Rows are points. The points of each table are mixes of a few directions, plus a little noise. Count the directions of each table, and those that both share. Where both have some left over, give the other angles between the two spaces (their principal angles), to ten degrees, smallest first.

First (4 x 3):
[[ 17  10  13]
 [-17 -11 -14]
 [ 59  34  47]
 [-58 -34 -46]]
Second (5 x 3):
[[-42 -24 -33]
 [ 60  35  48]
 [ 45  26  35]
 [-32 -18 -25]
 [-31 -18 -25]]
Directions: first 1, second 1, shared 1

First (6 x 6):
[[  1   2   0 -16  -8  -2]
 [-18  -4 -12 -21  11   6]
 [  5 -10   7  -6  -5  -2]
 [ -9  20  -7 -10   1  -5]
 [ 16 -16  26  60  11 -11]
 [  7   7 -14  -7  -9  15]]
Second (8 x 6):
[[-16   9   5   6  24 -10]
 [ -3   6  -8  -8  18  -3]
 [ 10  -2 -14   9   3  -5]
 [  1  -6  16 -21 -28  17]
 [ 15  -7 -14  29  -5  -9]
 [-21   9  17 -21  12   4]
 [ 29  -9 -29  21  -8  -5]
 [-14   0  27 -17 -16  12]]
Directions: first 4, second 3, shared 1; angles 30, 60

First (8 x 9):
[[ 21  29  16 -13 -21  20  46  -9  -7]
 [-11 -14  -5   8  12   1   4   0   4]
 [  7   9  17   9  15 -21 -45 -43  -1]
 [ -8 -12  -7   6  12  -6 -12   2   6]
 [-33 -30 -11  16  10   7  14   8  -4]
 [ 28  30  -1 -31 -43   3  -3  37  -6]
 [-24 -19  -7   9  -2  13  28  10  -7]
 [ 20   8  -2  -5  16 -17 -32  -4  18]]
Second (9 x 9):
[[ -6   4   1  -2 -11   0  -3  -3  -5]
 [-26   9 -20  -1 -59   9   7  -1   5]
 [  8   2  14  -3  24  -8  -9  -4 -11]
 [-14  16  17  -8 -13  -9 -19 -13 -30]
 [ 21   6  -7 -11  47  -7  10  11  29]
 [-19  -4  -1   8 -45   8  -4  -7 -17]
 [ 32  -4 -25  -6  58   1  29  24  60]
 [  6 -19  17  14  10   2  -8  -5 -20]
 [ -3  -9   4   8 -11   5  -2  -3 -10]]
Directions: first 4, second 3, shared 1; angles 50, 60

First (8 x 12):
[[ 41   6 -17 -43 -21  -2  15  15 -39  -1  -5 -11]
 [-50 -20   4  24  -4 -40 -28 -15  11   3   2 -11]
 [-17  -4   5  13  10 -15 -28 -27  19   1  -4   2]
 [ 17   8  -2  -3  -6  43  45  35  -8   8  -3  12]
 [ -2  -7  -6 -12 -15 -19   3  11 -20  -1   4 -13]
 [-19  -5   6  15   7 -11 -12  -7  11  -3   5  -1]
 [ 10  16   7  21  27  60  12 -19  43  14 -20  37]
 [ 20   5   2 -16   2 -18  -7   6 -18 -19  21 -15]]
Second (9 x 12):
[[  1  -2  12  18  17  -2 -10  22  -1 -33  44 -12]
 [-13  20   7  -1   8   5  41 -11   8  30 -22  15]
 [  3 -10   4 -11 -28  24  13  13   9  13 -25  10]
 [ 18   9  11 -28 -12   2  14  -9   4  11 -20   6]
 [-36 -11  20  20   5 -42 -21  -2   9 -15  26 -16]
 [ 31  13   6 -26  -1  26  -3 -34  25  17 -40  23]
 [ -1  -4 -24   3   6 -28 -13  11 -37 -16  29 -23]
 [ 14   0 -32   0  -4  37   1  -8  -5  19 -30  16]
 [-19 -14  -5  25   9 -21 -23  17 -11 -25  38 -18]]
Directions: first 4, second 6, shared 4

First (9 x 18):
[[  1  16 -11   4  13  -2   5  -9 -14  28 -13   1   3  22   3 -18  29 -11]
 [  8 -19  -3  -3 -11  -8 -38  -3   3  -8   9  -4   0 -13   8  29 -34  12]
 [  3 -23  -8   3   0  -3 -21  19  11 -21   2 -23   1 -10 -20  23 -34   5]
 [  4  29  31  -5   1   8  31  -9 -11  16   7  29   1  11   5 -20  60 -14]
 [ -1 -19 -18   0  -3 -13 -30  -5   3  -7   0 -10   0 -12   9  17 -43  11]
 [ -1   2  -4   5 -14  21  10   9   8   3  -6  -3  -6  12   1  -4   2  13]
 [  6 -20  -5   2 -11   4 -26  12  10 -13   3 -14  -1  -6  -6  25 -31  13]
 [ -5  21  21  -3  25  -7  38   2  -9  -1   2   9   6   1 -20 -25  47 -29]
 [-16  13  -3  -1   0  -1  30 -16  -2   3  -4  15  -4  -5  19 -27   5   2]]
Second (9 x 18):
[[-11   5   9  -6 -12 -13   5  -5  -1   3 -13  -9   2  -3  22  -7  -6  -7]
 [-14  -6 -45  10   6   0   0  -5   2   8 -21 -16  -5   8   7 -15 -32  13]
 [-14   7   2  -5  13 -19  19 -13  -5  -6   0   7   3 -16   7 -18  -1 -12]
 [ -5   6   3  -4  12 -10  12 -25  -7  -6  19  32  -2 -21   9 -11   4   1]
 [ 43 -20  28   4 -21  37 -44  45  13  -9  18 -12   1  20 -42  59  17  11]
 [-17   1 -11  -2  16 -21  16 -19  -3 -10   4   9   0 -23   9 -18 -16  -5]
 [  1  12 -12   5   1  12   8 -14  -7  20  -1  18  -5  14  10 -15  18   9]
 [ 21  -4  26   1  -2  15 -11  41   6  -5  -4 -28   7  20 -41  23  28 -16]
 [ -4  -1  -1  -2 -12  -2  -6  -6   1   3  -4  -1  -2  -1  18   2 -12   7]]
Directions: first 5, second 5, shared 4; angles 90
